Rows are points. The window is the flat piece filled in between its corners: a triangle in 3 columns, a solid with four corners in 4, and so on. A path goes straight from each point to the next, and from the last back to the first. List the points from which the path goes on through the window.
(in the rows, 128 means zero)

Window (4 x 4)
[[ 88 178 137 117]
 [ 93 181 148 163]
 [151  91 166 105]
 [126  84 136 114]]
Path:
(1): [116  95 178 117]
(2): [ 81 169 147 120]
(3): [111 177 122 115]
(4): [146 101 121  94]
(5): [124  95 160 107]
(6): [ 89 111 144 125]
(7): [160 114 118 126]
(8): [122 116 123 127]
Through the window after points: 2, 8

Window (8 x 8)
[[123 111 138 119 163 150  85  80]
 [ 97 139 153  96  91 132 142 103]
 [123 115 165  85 127 171 148  99]
 [121 109  94 126  81 133 140 162]
 [167 142  94 124 141 110 113 124]
 [ 87 153 128 100 106 113 166 194]
 [153 138 187 137 118 190  88  77]
 [145  97 132 147 161 107 125  98]]
Path:
(1): [114 141 107 136 152 183 117  92]
(2): [113 140 139 116 139 146 133 113]
(3): [145 123 151  95  98 107 115 138]
(4): [118 110 185  70 114 162 119 115]
(5): [148 141 120 159 147 171 145  71]
(6): [126 124 115 136 147 156 113  85]
(7): [130 113 145 103 140 133  99 114]
(8): [143  95 129  83  73  97 132 180]
(9): [107 158 141 119 124 148 150 117]
(10): [131 119 130 157 156 132 150  78]
(11): [154 104 162 102 120 127  75 140]
(12): [175 111 129  88 126  90 104 158]
(13): [116 145  84 157 119 155 142 106]
(14): [ 97 143  96 132 114 138 157 139]
(15): [166  70 123 109  67 129  99 161]
(16): [164 104 174 124 115 131  90  94]
Through the window after points: 4, 6, 10, 12, 14

Window (11 x 11)
[[109 113 145 118  77  97 105 101 118  98  93]
 [102 104 106  82 123 124 146 134 153 176 146]
 [122 120 125  50  88 152 124 168 149 152 160]
 [123 157 115 104 156 114  62  97 157 129 126]
 [ 85 143 185 116 116 118 138 116 123 126 126]
 [105 127 111 110 136 102 117 184 152 146 136]
 [135  93 142 177 177 118  74 179 178 229 124]
 [122 115 139 105 119 147 135 111 153  90  61]
 [152  68 140 180 194 110  89 152 108 145 135]
 [141 103 146 130 107  96 125 101 153  61 143]
 [101 134 105 144 128 149 104 150 146 169 159]]
Path:
(1): [132 127 131 120 127 123 132 131 128 143 136]
(2): [ 87  86 128 140 136 132  73 135 159 124  97]
(3): [109  95 135 142 142 130  83 149 158 144 119]
(4): [174 129  97 112 146  77 139 149 126 192 141]
(5): [130 127 129 107 107 109 127 119 143 129 130]
(6): [ 79  96 129 108 164 154  75 152 132 102 146]
(7): [ 91  91 139 117 143 142  66 142 174 173 134]
(8): [141 131 116 129 141 106 128 145 134 152 133]
(9): [159 124 109 118 113 120 128 145 130 150 120]
(10): [ 49 110 128  83 152 113 109 126 176 150 156]
(11): [122  75 149 139 143 112  84 151 154 137 139]
(12): [134 134 121 138 145 115 120 137 143 149 127]
Through the window after points: 1, 7, 9, 11

Window (12 x 12)
[[112  96 121 103 117 128  83 140 170 129 123 102]
 [105 112  90 127  75 219 125 197 153 145 148 122]
 [ 84 125 143  60 107 150  95 134 132 112 130 133]
 [ 95 134 146 133 100 145 158 158 150 140  96 126]
 [189 103  82 141 109 135 177  89  98 100 107 127]
 [129  72 198 171 162  48 192 205 160  42 136 130]
 [126 153 135  87  93 134 122 124 176 127 143 127]
 [197 118 148  62 149 180 175 115 163 182  88 151]
 [106 113 169 132 109 139 118 119 144 126 141 157]
 [165 136 146 102 145 101 120 159 136 144 119 140]
 [107 148 140 106 136 150  99 124 166 100 108 155]
 [141 138 163 130  80 153 110 114 126  87 105 117]]
Path:
(1): [145 120 139  94 106 126 136 156 157 113 108 164]
(2): [125 125 128 126 135 139 126 124 134 137 135 115]
(3): [125 117 140 131 135 154 134 127 135 129 121 119]
(4): [131 113 133 104  99 141 124 157 149 125 119 152]
(5): [122  99 130 108  72 126 108 134 168 110 112 177]
(6): [127 156 157 100 171 151 121 134 132 116 137  88]
(7): [141 145 147 124 147 135 148 142 116 104 149  89]
(8): [130  97 144 103 101 135 115 131 175 119 108 167]
(9): [125 106 113 109 107 139 131 160 159 117 113 171]
(10): [124 161 169 116  97 160 127 124 154 122 158  63]
(11): [132 133 138 101 138 179 125 133 153 152 153 118]
(12): [115 101 151  99  79 118 136 141 141 105  77 170]
Through the window after points: 9, 11

Window (14 x 14)
[[ 97  97 138 137 105 103 117 207 150 120 130 177 150 158]
 [128 114  88 121 169 132 140 122 129 115 169 115 179 117]
 [ 97 102 140 109 129 161 119 198 141 139 170 145 118 172]
 [178 170 134 124  87 128  87 121 158 151 141 148 125 145]
 [149 116 135  98 103 111 149 213 122 140 143 142 143 168]
 [151 167 145 154  22 140 114 118 152 126 148 107 114 157]
 [116  95  85 101 117 104 147 163 153 133 130 154 109 143]
 [150 133  88 124 141 146 117  95  73 113 125 138 141 130]
 [143 151 104  75 142 177 135  81 116  99 111 126 177 111]
 [157 161 112 113  73 142  73 103 119 148 110  83 141 106]
 [128 215 113 138  84 131 106 104 136 148 120  99 132 157]
 [155 129 103 113 171 139 118 113 128  82 108  97 139 135]
 [125 123 129 139 111 128 149 230 146 134 140 168 107 118]
 [134 190 162 107  69 109  94 104 123 123 153 109 110 127]]
Path:
(1): [ 95 174  98  79 110 149 102 130 140  88 184 135 164 129]
(2): [152 171  87 102  64 134  96 145 139 119 138  96 153 104]
(3): [137 120 160 130 144 142 111  90 106 161 103 133 120 161]
(4): [134 108 128 129 114 119 136 147 123 144 134 138 133 125]
(5): [134 168  95  99 107 137 115 182 173 105 137 153 107 151]
(6): [103 149  64 117  96 149  85 167 136  85 150 154 153 121]
(7): [156 135 149 129 103 126 134 148 135 153 127 117 117 133]
(8): [121  87 127 117 146 105 128  94 147 152 133 154 124 111]
(9): [143 160 105 110 108 140 112 159 126 117 132 121 149 145]
(10): [168 169  73 107 121 144 109 176  95  77 147 143 136 133]
(11): [103 106 149 132 105 130 139 102 168 181 114 114 140 140]
(12): [169 104 143 164 106 114 141 154 139 151  99 126 106 161]
Through the window after points: 2, 4, 6

Window (14 x 14)
[[121 173  78 112 133 147 129 126 148 133 119 134  99 112]
 [109 122 121 119 128  79 129  82 100 109 115 137  88 102]
 [171 112  61 122 155 136 124 122 107 180 121 154 116 110]
 [141 144 122  73 150  93 136  74 148 130  84 141 162 142]
 [ 74 118 122 151 151 158 106  65 156 162 115  95 123  90]
 [122 103 112 181 102 110 203 173  97 187 111 147 170 117]
 [177  59 108 100 103 117 151 134 116 176 160 156 132 129]
 [160 130  83 153  86  94 117  88 130 143 131 107 158 105]
 [117 141 154 140 155 102 130  74 137 135  94  83  98 141]
 [147 155 144 118 132 124 125  66 120 108 110 105 120  77]
 [103 115 137 153 149 146  56 114 103 105  77  99 109 139]
 [ 98 130 136 124 172 132 100  81  91 114 129  92 128 149]
 [132 145  81 147 130 141 142  84 118  68  70 110 117 136]
 [120 128 100 169 152 105 152 131 147 103 124 114 120  76]]
Path:
(1): [137 153 141 146 129 128 163  77 107 136 138 165 112 128]
(2): [112 103  91 117 154 110  86 106 132 131  86  66 124 106]
(3): [132 120  78 109 112 134 134 127 110 163 103  64 141  82]
(4): [130 149 133 154 154 126 122  79 148 102 118 166 114 141]
(5): [115 144 144 181 122 144  93  56 118 141 145 138 132 143]
(6): [131 127 107 107 146 112 134 101 122 122  99 108 131 120]
(7): [123 117  91  98 161 100 124 123 127 119 116  90 116  93]
(8): [140 150 114 177 122 154 139  89 120 146 113 164 125 133]
Through the window after points: 1, 5, 7
